Rows are points. Two turns around zero, p and q, are shown by what they do to some points. Where does a point land after both, in the order given? Backwards means that the second turn is done in reverse. Each puzzle has new turns, and all numbers are rounded.

Turn p:
[-0.11  0.59] => [-0.57  0.18]
[-0.09 -0.11] => [ 0.06 -0.13]
[ 0.08 -0.03] => [0.06 0.06]
[ 0.12 -0.12] => [0.16 0.05]
[-0.01 -0.33] => [ 0.29 -0.16]
Turn q:
[-0.10  0.15] => [0.05 0.17]
[ 0.31 -0.13] => [ 0.10 -0.32]
[0.00 0.33] => [0.25 0.21]
[-0.22 -0.35] => [-0.41 -0.06]
Where do these land?
q, then p backwards: [0.25 0.05] => [-0.05 -0.25]
q, then p: [0.07 0.40] => [-0.02  0.41]
p, then q: [-0.19 -0.07] => [-0.17 -0.11]
q, then p: [-0.13 -0.38] => [-0.04 -0.40]

Turn p:
[-0.21  0.22 -0.12] => [-0.04  0.17 -0.28]
[ 0.25 -0.08 -0.33] => [ 0.34 -0.23 -0.08]
[-0.05  0.49  0.15] => [ 0.04  0.51 -0.06]
[-0.14 -0.03  0.09] => [-0.17  0.02  0.00]
[-0.09 -0.15  0.27] => [-0.26 -0.02  0.20]
[ 0.24 -0.45 -0.06] => [ 0.08 -0.45  0.22]
Turn q:
[-0.09 -0.08  0.05] => [-0.05 -0.09 -0.08]
[-0.03 -0.02  0.40] => [-0.37 -0.13  0.08]
[-0.14  0.21 -0.49] => [ 0.35  0.35 -0.24]
[ 0.35 -0.26 -0.01] => [ 0.18 -0.26  0.30]
[ 0.10 -0.25  0.10] => [ 0.00 -0.27  0.09]
[-0.19  0.40 -0.05] => [-0.12  0.41 -0.14]
Where do these land?
q, then p: [-0.06 -0.35  0.21] => [-0.20 -0.36  0.01]
q, then p: [-0.01  0.21 -0.31] => [0.31 0.21 0.00]
p, then q: [0.33 0.33 0.14] => [-0.18  0.24  0.38]
q, then p: [ 0.04 -0.32 -0.14] => [ 0.12 -0.28  0.18]
q, then p: [-0.30  0.14  0.10] => [-0.02  0.03 -0.34]

Turn p:
[ 0.38  0.30  0.00 -0.06 -0.21 -0.10] => [ 0.32  0.14 -0.17  0.10 -0.26  0.25]
[-0.17  0.00 -0.01 -0.23 -0.04  0.14] => [ 0.03 -0.01  0.01 -0.30  0.10 -0.03]
[ 0.09 -0.28  0.34 -0.13  0.28  0.13] => [ 0.25 -0.24  0.26  0.09  0.27 -0.22]
[-0.47  0.26 -0.02  0.14  0.43 -0.08] => [-0.28  0.42 -0.08  0.01  0.26 -0.42]
[ 0.42  0.29  0.33 -0.06 -0.57 -0.26] => [ 0.48  0.11  0.06  0.06 -0.68  0.21]
[ 0.14 -0.25 -0.17  0.34 -0.17  0.17] => [-0.26 -0.19  0.16  0.18 -0.02  0.35]
[-0.01 -0.05 -0.13 -0.29  0.12  0.22] => [ 0.10 -0.10 -0.10 -0.22  0.29  0.05]
[-0.37 -0.15 -0.04  0.24  0.21  0.02] => [-0.40  0.03  0.13  0.03  0.18 -0.22]
[-0.02 -0.13 -0.29  0.05 -0.05 -0.23] => [-0.23 -0.16 -0.25  0.05 -0.12  0.01]
Turn q:
[ 0.20 -0.10  0.19 -0.07  0.50  0.16] => [ 0.01  0.28 -0.06  0.08  0.50  0.18]
[-0.38 -0.13  0.06  0.21 -0.27 -0.33] => [-0.11 -0.41 -0.15 -0.30 -0.15 -0.26]
[-0.04  0.41 -0.14 -0.38  0.35 -0.09] => [ 0.22  0.60 -0.19 -0.09 -0.11 -0.03]
[ 0.18 -0.05 -0.20  0.45 -0.31 -0.36] => [ 0.14 -0.43  0.15  0.18 -0.08 -0.49]
[ 0.01 -0.01 -0.36 -0.08  0.19  0.27] => [ 0.22  0.10 -0.19  0.27 -0.07  0.27]
[ 0.24  0.07 -0.07 -0.20 -0.29  0.21] => [ 0.03  0.06  0.36  0.12 -0.22  0.19]
[-0.20 -0.22  0.36 -0.16  0.14  0.04] => [-0.19  0.01 -0.08 -0.34  0.24  0.21]
[ 0.02 -0.08  0.23  0.44 -0.16  0.15] => [-0.38 -0.29  0.07  0.20  0.12 -0.10]
[-0.02  0.11 -0.09 -0.21 -0.15 -0.05] => [ 0.09  0.09  0.09 -0.10 -0.23  0.02]
Where do these land?
p, then q: [ 0.45  0.14  0.11 -0.34 -0.02  0.24] => [0.14 0.18 0.34 0.38 0.25 0.18]
q, then p: [-0.28 -0.40 -0.04  0.18 -0.24 -0.05] => [-0.14 -0.53  0.06 -0.14  0.10  0.00]
p, then q: [ 0.05  0.07 -0.18 -0.20  0.23  0.13] => [ 0.25  0.17 -0.15  0.14  0.11  0.07]
q, then p: [-0.24  0.11 -0.11  0.16 -0.24 -0.11] => [-0.16 -0.21 -0.06 -0.13 -0.29  0.03]
p, then q backwards: [-0.10 -0.17 -0.15  0.49 -0.05 -0.23] => [-0.06  0.25  0.13  0.31 -0.23  0.36]
q, then p: [ 0.25  0.30  0.34 -0.32  0.29  0.41] => [ 0.08  0.73  0.14 -0.10  0.23 -0.04]
q, then p: [-0.12 -0.06  0.03  0.03  0.03 -0.38] => [ 0.13 -0.21 -0.28 -0.01 -0.07 -0.13]

Turn p:
[ 0.01  0.23 -0.39  0.23 -0.19 -0.01 -0.14  0.21 -0.13] => [ 0.07  0.08 -0.41  0.30 -0.18  0.06 -0.22  0.07 -0.13]
[ 0.02 -0.36 -0.20  0.10  0.17  0.13  0.33 -0.34  0.05] => [-0.22 -0.15 -0.09 -0.40  0.03 -0.42 -0.10 -0.10  0.12]
[ 0.84  0.21  0.25 -0.59  0.15  0.24 -0.08  0.03 -0.22] => [ 0.09 -0.48  0.50  0.19 -0.42  0.06  0.39 -0.45 -0.49]
[ 0.00  0.04 -0.14  0.02  0.12 -0.04  0.22  0.42 -0.16] => [ 0.23 -0.27 -0.23  0.19  0.01 -0.11  0.11  0.22  0.01]
[-0.51 -0.06 -0.27 -0.08  0.05  0.15  0.30 -0.42  0.05] => [-0.42 -0.15 -0.23 -0.51  0.11  0.08 -0.21  0.19  0.17]
[ 0.06  0.05  0.00  0.07 -0.34 -0.29  0.13 -0.01 -0.01] => [-0.23  0.23 -0.04  0.23 -0.08 -0.11  0.14  0.17  0.01]
[-0.10  0.08  0.15  0.16  0.20 -0.06 -0.07  0.23  0.19] => [ 0.27  0.05 -0.06  0.09  0.21  0.11  0.08 -0.07  0.22]
[-0.25 -0.07 -0.26 -0.18 -0.02 -0.07 -0.22 -0.19 -0.36] => [-0.11  0.03 -0.09 -0.20  0.09  0.10 -0.22  0.23 -0.45]
[-0.15 -0.13  0.09  0.00 -0.13 -0.14 -0.46 -0.01  0.48] => [ 0.22  0.59  0.08 -0.21 -0.03  0.23  0.02 -0.09  0.13]
[ 0.07 -0.11  0.41 -0.08 -0.15  0.29  0.07  0.10 -0.24] => [ 0.04 -0.22  0.51  0.16 -0.06 -0.05 -0.13  0.13  0.05]
[ 0.01  0.09  0.36  0.36  0.12 -0.19 -0.09 -0.01  0.35] => [ 0.08  0.30  0.07  0.17  0.31  0.03  0.11 -0.29  0.35]
Turn q:
[-0.14 -0.02 -0.13 -0.45  0.02 -0.42 -0.51  0.12  0.51] => [-0.71 -0.17 -0.26  0.14  0.38  0.00 -0.34  0.10  0.24]
[-0.48 -0.21 -0.09  0.20  0.22 -0.38  0.28 -0.15 -0.04] => [-0.04 -0.14  0.25 -0.06  0.18 -0.67  0.06  0.03 -0.22]
[-0.17 -0.08  0.16  0.05 -0.32 -0.17  0.18  0.22  0.16] => [-0.05  0.06  0.10  0.44  0.09 -0.14  0.19  0.14  0.08]
[-0.21  0.29 -0.05  0.46  0.40  0.41  0.11  0.01  0.03] => [ 0.19  0.31 -0.13 -0.33 -0.06 -0.04  0.11  0.24 -0.60]
[ 0.35 -0.10 -0.03  0.11  0.07  0.04 -0.01 -0.19 -0.02] => [ 0.19  0.01  0.06 -0.20  0.15  0.18  0.01 -0.22  0.07]
[-0.02  0.05 -0.15  0.26 -0.45  0.02 -0.17  0.24 -0.20] => [ 0.28  0.25 -0.27  0.38 -0.11 -0.11 -0.13 -0.09  0.11]
[ 0.20  0.08  0.64 -0.37  0.11  0.37 -0.05 -0.21 -0.10] => [ 0.10 -0.31  0.25 -0.22 -0.26  0.58  0.02  0.39  0.14]
[ 0.27 -0.26 -0.06 -0.08 -0.02  0.03  0.07  0.18 -0.19] => [ 0.13 -0.16 -0.14  0.00 -0.07  0.05  0.23 -0.25  0.19]
[-0.10 -0.18 -0.10 -0.13  0.08  0.15  0.10 -0.18  0.12] => [-0.09 -0.23  0.11 -0.01  0.03  0.06 -0.01 -0.12 -0.25]
[ 0.30  0.44 -0.20 -0.05 -0.10 -0.05  0.00 -0.05 -0.26] => [-0.01  0.39  0.02 -0.17 -0.31  0.08 -0.16 -0.22  0.23]
Where do these land?
p, then q: [-0.16  0.29  0.73 -0.11  0.24 -0.11  0.01 -0.22  0.27] => [-0.03 -0.17  0.34 -0.31  0.07  0.30  0.30  0.42 -0.50]
q, then p backwards: [ 0.02 -0.14 -0.65  0.17 -0.37  0.15 -0.07 -0.18 -0.08] => [ 0.43  0.16 -0.14  0.42  0.17  0.14 -0.46 -0.10 -0.07]
p, then q: [ 0.29  0.34 -0.11 -0.25  0.18 -0.22 -0.19  0.10 -0.33] => [ 0.53 -0.06  0.07 -0.14 -0.28 -0.19  0.11 -0.26 -0.08]
p, then q: [ 0.11 -0.10  0.06 -0.13  0.11 -0.08  0.32 -0.28  0.14] => [-0.26 -0.21  0.31  0.08  0.00 -0.19  0.08  0.06 -0.07]
p, then q: [-0.13 -0.02 -0.39  0.00 -0.15 -0.31  0.20  0.11 -0.01] => [-0.21  0.22 -0.22  0.14 -0.15 -0.29  0.11 -0.24 -0.04]
p, then q: [ 0.44  0.25 -0.13 -0.11  0.19 -0.28 -0.27  0.18  0.05] => [ 0.37  0.20  0.33 -0.16 -0.21 -0.04  0.03 -0.38 -0.06]
q, then p backwards: [ 0.03  0.08  0.33  0.29  0.08 -0.02  0.15  0.15 -0.15] => [-0.07 -0.26  0.06 -0.15 -0.04 -0.21  0.02  0.32  0.15]
p, then q: [-0.34 -0.29 -0.05  0.18  0.23  0.40  0.16 -0.14  0.19] => [-0.48 -0.32 -0.14 -0.02  0.28  0.24 -0.17 -0.01  0.11]
p, then q: [ 0.04  0.02 -0.07 -0.15 -0.17  0.36 -0.10  0.15  0.08] => [ 0.14 -0.02 -0.05  0.31  0.01  0.29 -0.09 -0.04  0.12]
p, then q: [-0.30 -0.42  0.29  0.12 -0.35  0.10 -0.20  0.12 -0.16] => [-0.07  0.19 -0.32 -0.04  0.07  0.19  0.05  0.49  0.39]
